Each row of a before or after table is a point. The points were changed in one or more steps. Then noise was added and the rows were shuffled. The steps act on how far a point lies along the listed directions, d1 being the first. What was done? A step turns or swaps two directions, mirrors them in a line or flattens them onto one, adds a multiple of one to another, or multiplies one. Angles are multiples of 10 degrees, from the lower direction toward the higher: turns from -170 to 170, lines from 10 to 170 but not 90. Use the fewest steps. Two steps may share a direction if one is a turn and the other turns, adds or multiplies; they go together, in the order done. Otherwise the lowest direction goes first.

Directions:
(1): [ 39 -35]
(2): [-35 -39]
Before, 12 rows:
[[-34  30]
 [ 49  24]
 [ 65  36]
 [ 20 -13]
 [-33  17]
 [ 77   6]
 [ 14  62]
 [-18  30]
 [-24  18]
 [-26  28]
 [ 53  56]
 [-19  24]]
After, 12 rows:
[[  5 -59]
 [ 35 -68]
 [ 28   5]
 [ 34   9]
 [ 25  24]
 [-18 -16]
 [ 17 -75]
 [ 32  17]
 [ 51 -35]
 [ 36  17]
 [ 38  21]
 [-21 -74]]
Steps: turn d1 and d2 by 110 degrees

Directions:
(1): [-27  57 -12]
(2): [ 39   8 -50]
Before:
[[-52  48  17]
 [ -4  50 -27]
 [ 23 -21  19]
 [  4  11  -1]
 [ -6  30 -18]
 [-60  45  37]
 [-30  34  47]
 [ 32 -22 -26]]
After:
[[-83  41  67]
 [ 35 -21   1]
 [-43  32  66]
 [ 44 -19 -42]
 [-72  42  49]
 [  1  14   4]
 [-29  44  -1]
 [-17  27  -5]]
Steps: add -0.7 times d1 to d2

Directions:
(1): [ 21  24   6  75 -13  37]
(2): [-50 -58  -5  43   8 -19]
(3): [-30   0  25 -12 -80  10]
Before (8 x 6):
[[-12 -24 -13 -10  13 -16]
 [ 44  32  10 -21  20   0]
 [-34 -52  -5 -37  19 -47]
 [ -7  19 -14 -50  13 -15]
 [ 56  72   7 -36  -5  18]
 [  9   1   3 -10 -20  -4]
 [ 17  19  -1  32 -15  19]
 [ 18   8 -11 -31  26  -5]]
After, 8 rows:
[[ -48  -51   -7   63   15  -24]
 [   9  -16   -8    1   14  -18]
 [  15   15   -5   70   -2   24]
 [ -32  -32   -6  -20  -11  -18]
 [  -1   -4    4 -122   -1  -46]
 [ -30  -44   13   23   -6  -20]
 [ -51  -25  -16  -49   14  -35]
 [  -3    2   -4  -48  -11  -15]]
Steps: multiply d1 by 1.6; turn d2 and d3 by 170 degrees

Directions:
(1): [ 42   5   2 -59 -18  63  35   7]
(2): [ 66   5 -33  18 -36 -36 -10  49]
(3): [  1 -28 -50  45 -36  22  34 -51]
(4): [ 29  49   3 -14 -19  -5 -53 -66]
(5): [ 3 66 -3 56 27 47  7 22]
Before:
[[-45 -24  20   8  23 -25   1  24]
 [ -6 -36   7 -11   1 -63  -1  30]
 [-27  -6   6 -15  31  33  30  41]
 [105  33 -23 -47 -64  28  -5  -9]
 [ 19 -33  41 -38  12 -31   1  35]
 [ -2  49 -15  88 -21  -1  -4  -4]
 [-98   7  19 -12  43 -17 -16 -16]
 [ 43  94  -5  37  -5  23  -8  41]]
After:
[[ -20  -56    1   12    4  -58   24   49]
 [  69    8   -6  -37  -17   27   35   89]
 [   0  -20   34    1   32  -31    7   53]
 [ -40  -11   10   16    9  -26   -7  -12]
 [ -70   57    4   -9   10  -24  -72 -108]
 [ -20   27   10   -3   34   31    4   22]
 [  -4    1  -24   67  -34    4   27    3]
 [  19   68   -5   64   18   29   28   98]]
Steps: turn d1 and d3 by -30 degrees; add -0.7 times d3 to d5; add -1.5 times d2 to d4

Directions:
(1): [  0  57  -4  50  41 -36 -22  72   3 -12  23]
(2): [-20  -3  19 -30 -31  39  -1  64 -82  -8  -7]
(3): [-72 -16  27  17  -9   9  19  26  38  76   8]
(4): [-38 -55 -21  52  24  20 -39   4   0 -37 -60]
Before, 14 rows:
[[ 16   8  19 -52 -23  -4  38  -5   6  73   5]
 [ 69  36 -24   5  37 -59  -7 -55  49 -47  23]
 [ 60  57  -3  14  20 -26   1 -23   8 -40  21]
 [  5 -19  -2   6  26  24 -22 -21 -37 -44 -27]
 [ 40  11   3 -36  -5   1  -8 -33  15   3   2]
 [ 24 -10  21 -91 -90  20  39 -34  -9  61  22]
 [-29  -9  34 -75 -63  60   9  15 -89  34   4]
 [-25  49  16 -10 -22  13  38  45 -13  68  39]
 [  4  35  41 -47 -42  27  17  84 -52  32  37]
 [ 37  17  -8 -50 -50  22  18 -20 -72 -41   2]
 [ 44 -36 -56  -8  18   8 -41 -57  -5 -53 -27]
 [-19  25  20 -29 -24  23  54  41 -12  63  26]
 [ 13  26   9 -19  19   0  21  -1  28  52  37]
 [-20 -14  20 -21 -54  45  25 -21 -36  34  -7]]
After, 14 rows:
[[ -1 -31  -4  19  31  25 -31 -10 -38 -51 -33]
 [ 25 -60 -52   2  18  26 -50 -54 -24 -68 -56]
 [-10  55  19 -30 -21   7  60  50  -9  72  47]
 [ 25  17 -14 -23 -31  23  -3  12 -81 -56 -13]
 [ -8  74  19 -14 -17  -4  43  43  -2  76  61]
 [ 20  12  30 -89 -95  24  40   9 -45  56  30]
 [ 16  25  16 -32   9   3  28 -10  32  55  45]
 [-26  24  41 -55 -43  40   0  69 -99  31  21]
 [ 54 -13 -30  -1  29 -35 -13 -88  48 -53  -8]
 [ 34   7  10 -38 -13   8 -12 -25   1  -5  -3]
 [ 17  65  41 -22 -21  -5  13 103 -34  30  53]
 [ 50  26 -11  25  18 -18  -7 -44  22 -50   0]
 [-18  13  26 -19 -52  45  25  13 -57  32   2]
 [ 21  17  29 -63 -31  -4  45   9  -8  75  14]]
Steps: turn d1 and d2 by -30 degrees; add -0.5 times d3 to d4
